Each wall is flat, endless, passes through zero and stands at right angles to its row. A trip goes straight from one point to another. Which walls does it cross, in order?
In the rows, zero is written as 128.

Walls:
(1): 148 77
(2): 182 169
(3): 138 130
(4): 144 108
(5): 182 116
Trips:
150 184 to 110 144 -> 5, 3, 2
116 139 to 133 128 -> 2, 3, 5, 4, 1
103 132 to 106 105 -> 1, 4
168 117 to 119 135 -> 1, 4, 5, 3, 2
177 132 to 147 153 -> 1, 4
78 143 to 143 162 -> 2, 3, 5
119 156 to 99 162 -> 2
151 166 to 175 91 -> 4, 1
144 144 to 124 97 -> 4, 1, 2, 3
138 29 to 119 68 -> none

Walls:
(1): 181 70 119 93 141 100 199 150 127 141 114 159
(2): 141 142 73 146 116 158 137 74 67 120 117 111
(3): 144 86 145 147 131 172 88 164 94 111 118 111
(4): 74 138 124 124 126 129 147 123 124 171 102 168
(5): 129 185 133 93 133 114 131 123 118 108 134 169
(6): 184 175 120 165 144 59 102 154 126 159 118 104
Trips:
120 145 108 145 95 140 96 165 230 116 108 86 to 180 156 139 131 154 178 137 119 149 97 156 58 -> 3, 2
101 137 109 86 128 63 58 137 147 160 112 131 to 71 124 160 146 146 120 147 170 131 182 84 87 -> 5, 3
174 73 91 184 119 158 181 201 171 46 121 114 to 119 132 82 76 121 148 119 149 96 85 120 107 -> 2, 5, 1
97 139 157 190 155 73 126 79 96 98 175 172 to 113 164 133 105 216 133 161 127 102 145 115 91 -> 1

Walls:
(1): 123 107 145 179 135 203 179 151 193 160 116 103 98 110 154 97 89 194 206
 131 119 117 62 103 145 103 74 138 153 75 161 97 102 168 137 124 118 117
 153 137 133 181 172 135 85 113 132 102
(2): 125 125 168 106 115 135 147 151 133 91 142 132 69 98 146 143 82 110 171
 99 121 144 157 116 144 134 104 107 119 153 154 162 113 135 91 200 94 81
 127 135 117 89 92 117 175 187 115 133
(3): 165 102 143 97 141 131 120 137 152 146 91 141 146 129 101 153 169 104
 130 201 138 125 174 22 115 123 85 144 91 153 132 162 122 154 146 145
 166 92 132 78 79 98 108 114 128 98 136 121
(4): 148 127 133 168 99 119 148 117 81 80 132 146 102 75 88 91 167 144 146
 131 127 156 77 163 88 141 140 87 153 194 148 146 121 145 165 156 101
 147 120 102 103 170 111 76 143 71 157 145
(5): 103 137 67 154 101 137 146 147 161 159 98 96 112 155 136 166 183 174 120
 158 140 171 102 135 100 141 167 158 101 97 100 124 168 100 105 165 145
 76 130 104 116 96 120 127 207 120 157 88
(6): 149 98 64 159 127 148 121 101 113 93 179 139 116 145 124 90 154 202 141
 45 62 107 138 125 113 138 111 156 121 101 119 159 170 72 131 160 126
 140 165 99 125 104 109 139 85 182 101 189
Trips:
145 144 146 144 103 179 100 99 119 157 139 145 112 80 113 92 89 131 91
 159 117 124 122 128 138 88 123 152 149 145 163 100 72 79 140 171 80 138
 129 150 129 172 144 127 144 149 153 152 to 143 123 186 125 110 103 151 130 162 186 123 135 156 168 114 102 119 113
 115 87 95 98 107 129 113 168 148 105 86 183 147 83 125 154 134 166 124
 116 112 148 129 176 141 140 124 108 64 170 -> 2
130 127 130 145 88 200 138 162 59 172 188 146 121 95 163 160 139 105 142
 177 142 98 94 130 107 169 82 145 182 163 118 128 234 89 133 201 110 214
 108 132 170 177 152 115 101 119 124 135 to 99 148 152 95 103 117 152 97 99 125 142 147 123 45 126 124 132 167 106
 98 114 174 128 113 104 124 121 53 124 144 141 81 105 80 133 124 171 118
 117 173 18 146 125 68 143 154 112 79 -> 2, 6, 1
133 45 227 88 150 141 144 167 114 182 208 142 188 150 157 70 86 174 137
 94 117 114 99 97 139 158 131 158 79 113 123 89 96 60 94 90 154 106 121
 157 94 126 152 127 140 89 125 88 to 159 157 106 102 173 147 83 77 105 73 108 148 79 151 148 105 98 88 95 94
 88 134 132 107 148 133 94 131 145 130 108 140 144 158 169 176 133 48
 121 128 148 104 139 121 88 98 97 123 -> 6, 3, 2, 1
154 117 140 109 169 128 132 130 100 96 166 145 174 163 157 102 126 76
 158 133 144 108 167 144 114 161 138 164 136 99 95 125 131 144 133 156
 105 117 149 161 127 156 155 122 116 178 87 84 to 140 168 178 162 145 136 141 101 145 112 98 159 148 166 117 116 110 127
 183 176 182 97 153 177 69 86 162 186 77 175 108 157 147 136 148 96 184
 119 135 137 145 182 145 145 178 127 123 88 -> 6, 2, 3, 5, 4
128 124 135 84 86 100 135 164 123 62 180 155 152 192 127 151 130 137 152
 119 141 146 150 78 165 125 130 169 45 145 71 83 110 140 136 109 134 175
 129 114 115 134 173 169 153 98 145 110 to 113 92 183 92 152 163 155 152 139 178 152 162 108 128 177 64 141 153 100
 116 147 142 154 103 152 123 150 127 170 133 110 125 135 93 120 148 118
 134 146 121 123 115 127 137 56 95 140 107 -> 5, 1, 6

Walls:
(1): 131 146 162 202 67 130 54 126 145 101 133 114 161 127 102 132 171 129
 103 168 131 202 74 219 134 116 116 105 96 88 81 146 58 130 100 155 196
 128 128 130 95 154 108 89 118 147 102 121
(2): 141 73 130 137 133 53 131 120 205 110 94 125 129 134 119 194 159 143 171
 190 117 164 60 113 109 142 165 90 130 130 123 152 37 85 141 225 89 114
 219 99 84 38 144 56 150 114 137 163
(3): 166 140 78 148 150 135 160 105 138 169 106 83 193 172 155 139 177 103
 112 119 87 75 168 121 114 77 107 100 119 147 165 170 131 135 110 150
 158 154 102 153 121 120 110 97 96 141 181 151
(4): 101 142 91 150 117 129 156 161 149 119 156 113 99 139 155 174 105 67 141
 106 137 156 146 120 100 190 147 70 162 109 70 72 144 109 135 118 177
 138 106 145 159 96 180 146 119 149 121 121
(5): 187 106 182 146 157 147 102 153 156 78 89 117 175 129 145 132 85 116 171
 125 128 138 100 103 142 105 186 127 143 86 126 163 75 104 90 129 135
 122 186 157 135 142 87 109 110 61 132 91
(6): 168 185 141 172 170 96 116 116 137 137 84 50 176 115 152 174 36 104 159
 178 179 138 103 181 134 155 162 113 137 96 129 141 154 170 144 157 107
 123 183 122 192 92 109 109 122 157 105 150
(7): 101 45 93 123 100 134 52 187 175 121 132 124 151 119 160 192 148 160 117
 129 110 79 129 102 166 179 107 151 145 103 158 87 107 99 122 165 144 81
 136 127 237 133 86 95 119 143 104 131
Trips:
92 140 143 118 128 90 156 145 143 163 73 152 73 122 57 132 58 179 168
 197 171 119 161 134 71 139 154 131 135 163 141 95 162 103 150 131 80
 100 97 128 121 139 123 161 98 154 152 133 to 125 87 180 108 149 151 107 96 93 82 142 132 182 128 109 138 143 150 152
 140 69 79 94 137 122 135 105 128 125 102 142 166 118 127 105 98 112 127
 78 74 103 63 158 143 134 163 170 82 -> 4, 6, 3, 5, 1
177 147 98 140 106 127 81 70 173 115 144 76 129 82 164 88 87 111 79 93
 117 146 143 101 167 112 112 193 142 111 72 73 117 155 154 103 152 97
 145 124 131 112 135 94 193 89 114 148 to 116 149 96 98 147 59 130 146 133 149 177 106 100 180 110 91 153 119 138
 87 74 143 152 158 179 119 112 129 122 122 131 136 164 124 162 117 149
 130 87 129 124 154 184 80 99 161 157 142 -> 5, 6, 3, 7, 1
112 88 95 136 105 150 145 90 123 159 149 105 85 98 199 139 86 133 84 169
 140 93 132 98 142 135 155 130 119 68 150 135 177 114 129 116 136 134 87
 166 91 81 141 124 90 136 153 164 to 103 161 146 134 128 78 85 101 184 138 119 134 75 153 110 97 126 148 160
 175 144 119 110 158 135 95 157 153 110 121 165 28 154 101 123 104 125
 151 159 152 126 126 88 142 63 79 94 169 -> 3, 4, 2, 5, 1
139 82 202 155 113 146 166 130 124 111 139 98 151 92 92 116 166 141 108
 200 147 150 147 98 101 133 115 99 167 134 129 76 104 109 86 89 57 189
 96 92 136 195 109 83 158 130 131 186 to 80 187 98 128 130 149 165 98 102 126 141 149 106 102 140 123 112 105 125
 126 130 149 154 153 97 111 152 118 175 164 164 102 123 154 56 110 99
 126 90 197 114 149 159 69 85 107 170 150 -> 5, 2, 3, 1, 4
140 201 127 148 132 97 151 89 59 135 77 177 137 131 153 86 91 151 134
 202 132 185 150 127 184 189 138 196 164 107 134 159 58 113 143 168 77
 117 116 110 83 107 153 114 142 116 126 95 to 130 137 177 72 141 84 138 139 153 116 116 215 149 130 100 139 111 150
 157 154 152 97 124 166 113 174 154 105 147 158 200 161 138 105 82 166
 90 192 109 163 61 141 70 182 132 144 96 94 -> 1, 6
